Each wall is flat, endless, passes through zero and stands at right angles to its row. A trip goes straight from one point to another. Which walls does it cross, in order?
In the rows, 128 means zero.

Walls:
(1): [ 44 137 146]
(2): [153  96 112]
(3): [141  49 113]
Trips:
[171 174 129] to [144 106 158] => 2, 3
[149 133 103] to [136 202 145] => 3, 2, 1
[155 167 156] to [180 164 160] => none
[125 115  83] to [ 80 126 146] => 1, 2, 3
[ 76 157 104] to [187 191 146] => 1
[161 106 175] to [133 151 102] => 3, 2
[ 83 161  83] to [116  92 121] => 3, 2

Walls:
(1): [118  90 127 160 159 134]
(2): [100 169  53 174 156 171]
(3): [152 110 123 178  88  94]
(4): [ 94 161 127 138  45 124]
(5): [145 198 154 117 173  85]
(6): [146 160 105 100 204  86]
Trips:
[126  73 154 142 100 101] to [ 61 149 118 103 154 200] => 3, 2
[ 95 123 125 215 157 162] to [166  62  58 146 100 167] => none
[ 20 160 152 143 154 167] to [173 206  86 148  99 105] => 1, 6, 3
[136 121  85 127 103 135] to [151 141 151 136 134 124] => 5, 2, 6, 4
[140 106 178 116  87 106] to [109 136 135 179 111 187] => 1, 2
[181  84 191 130 129 142] to [165 143 114 175 132 163] => 2

Walls:
(1): [111 136 121 142 142 124 149 124 140]
(2): [140  83 148 106 122 118 118  79 205]
(3): [143 115 128 129 127 106 144 131 123]
(4): [120  85  93 118 184 100 130 141  92]
(5): [141 141  92 115  72  70 129 208 134]
Trips:
[137  46 170 106 161 123 120 120 132] to [115 168 194 162 110 106 118 121  75] => 2, 4, 3
[135 110 159  97 147 138  94  67 110] to [148 249 138 145  81 131 157 129 134] => 4, 2, 1, 5
[135 147 174 170 138 118 133 158 121] to [111 106 125 169 127 112 143 160  80] => 4
[134 110 161 189 129 110 162 105  99] to [160 106 170 148 106 118 186 119 132] => 4, 2
[130  97 135  99 171 122 184 132  56] to [148 150 130 104 119 158 110 159 109] => 1, 5, 3, 4
[117 112 143 145 106 170 174 142 105] to [ 93 112 148 156 119 142 129 155 214] => 3, 2, 5
[151  84 128 154  94 162  91  92 114] to [119 187 130 123 110  76 138 175  93] => 2, 5, 3, 1
[113 143  66 187 136  87  81 135 183] to [144 144 186 109 178 129 105  85 100] => 5, 1

Walls:
(1): [134 136  83 179 109 146 119 113 128  81  95 143]
(2): [ 69 123 113  66 152 119 109 107 116 103 119  94]
(3): [131  69  99 153 112 160 117 139 114  98 114 165]
(4): [116  42 130 102 144 149 108 152 123 117  65 169]
(5): [142  98  96 118 157 123 179 143  94 137 190 155]
(6): [188 144 115  86  82 133 152 118 147 137 201 118]
(7): [105 137 143 113 111  84 133  70 103 221 111  77]
Trips:
[110 189 131  89  96 125 216 122 137  68 111 148] to [220 148 190 129 121 114 118 175 167 146 151  99] => 5, 2, 1
[199 140  90 152 173 154 163  86 101 123 188 130] to [ 27  28 106  84 139 178 188 133 116  56 149 196] => 4, 2, 6
[217 121 185 173 168 112 173 101 100 223 174 108] to [128  95 104 106 161 103 153 105 110 143  79  91] => 6, 4, 2
[169 180 195  87  84  84 120 136 170 103 125  74] to [176 109 124 166 174 106  92  48  83 190 115 115] => 2, 6, 5

Walls:
(1): [150 165 144 142 158 169 119 190 129 118 103 139 108  59  93 144 155  93]
(2): [161 151 155 134 126  97 141 124 135 128  65  95  35 166 114 169 139  74]
(3): [166  98 140  97 122 134 133  94 145 105 155  95 117  87  89 143 100 133]
(4): [ 96 123 139 152 164 137 184  77 147  85 142 217 121  66  86 129 184 119]
(5): [156 119 168  19 191 132 115  93 132 126 135  71  73 190 167 133  97 100]
(6): [170 145 112 192 110 124 127 165 113 155 158 137  94  90 166 117 128 114]
Trips:
[132 190 125  63 173  77 127 121 112 117 160 169 131 120 160 105 108 167] to [ 99  65 118 139 144 103 139 107 184 115 180  91 112 132 122 125 112 144] => 3
[191 143 134 114 171 141 171 113  70 146 100 196 127  41  86 112 129  46] to [133 161 157 134  72  91  89 126  87 127 135 130 167 207  70  65 102  76] => 3, 4, 6, 1
[181 138  75 143 166 103 125 108 115 133  98 134 151  66 139  91 145 178] to [103 127 181 144  80 153 132 104  77  71 137 137 109 209 144 132 143 130] => 3, 1, 6, 2, 5, 4

Walls:
(1): [122 201  88 102 151 136 145 108 146 111 120 127  99 179 183 103 141 148
 136 132]
(2): [ 86 122 151 192 141 148  91 125 122  68 144 132 152 143 106 120 110  63
 106 133]
(3): [ 56  94 139  90 100 150 126 197 148 171 187 109 101  97  98  87 163 178
  89  94]
(4): [142  81 146 106  98 135 117 132  79 109 117  92  86 187 105 101 121  90
 180 135]
(5): [138 124 171   7 146 140 163 111 172 154  84 127 129  66 179 128  89  49
 178 149]
Trips:
[145 137 144 210 140 152 120 116 110 118 117  73 106 163  80 121 131 116
 120 114] to [153  61 168 131 152 100 123 167 187  85 141 152  77 190 131 127  99 115
 123  98] => 3
[ 44 131 124  86 172 117 155 113 110 116 104 107  48 157 143 104 107 151
 126 182] to [ 43 133 142 114 100 116 130 147 116 148 115 141 113 150 125 193 149  97
 162 116] => 2, 1

Walls:
(1): [171 124 217 170 165  81 154 149 158 156  85  88 179 118  71 154 142 123
 167 106 101 136 116  83 133 112 110 102 154  79 161 174]
(2): [164 135 127 128 159  93 135  97 129 133 118 138 162 167 100  91 112  94
 113 127  88  46  94 112  73  85  89 118  98 122 111  90]
(3): [136 141 127  82 162 184 126 140 147 102 123 143 175 115 142  99 124 125
 169 145 132 189 101  78 194 164 193 101 129  98 144 147]
(4): [188  89  81 161 141 120 123  78 184 180 149 122 182 126 158  93  89  97
 147 118 160 112 130  89 114 100 119 122 106  85  93 148]
(5): [122 127 150 145 109  97 199 114 155 152 133  77  81 180 151 132 144  43
  82 150 117  65 149 215 152 170 107  87 197 132  82 140]
Trips:
[131 149 124  95 111 104 146 147 115 126 108 120 116 136 206  58 224  93
  76 110 139  98 179 125  61 166 166 143 153  98  80 196] to [ 70  92 132 120  71 133  91 102 145 192 160 124 151  97 160 134  66  88
 177 120 148 114 138  89  96  80  98  56  86 115 112 125] => 2, 5
[164 110 121  94 145 134 139 114 114 172 123  79 141 104 124 226 109 125
 150 128 151  23  83 119 175 153 126  99 114 136  92 161] to [114 151 156 165  94  35 161 144  66 161  46 199 163 182  87 121 164 136
 111  76 184 122  68 100 125 128 172 110 142 145 136 119] => 4, 5
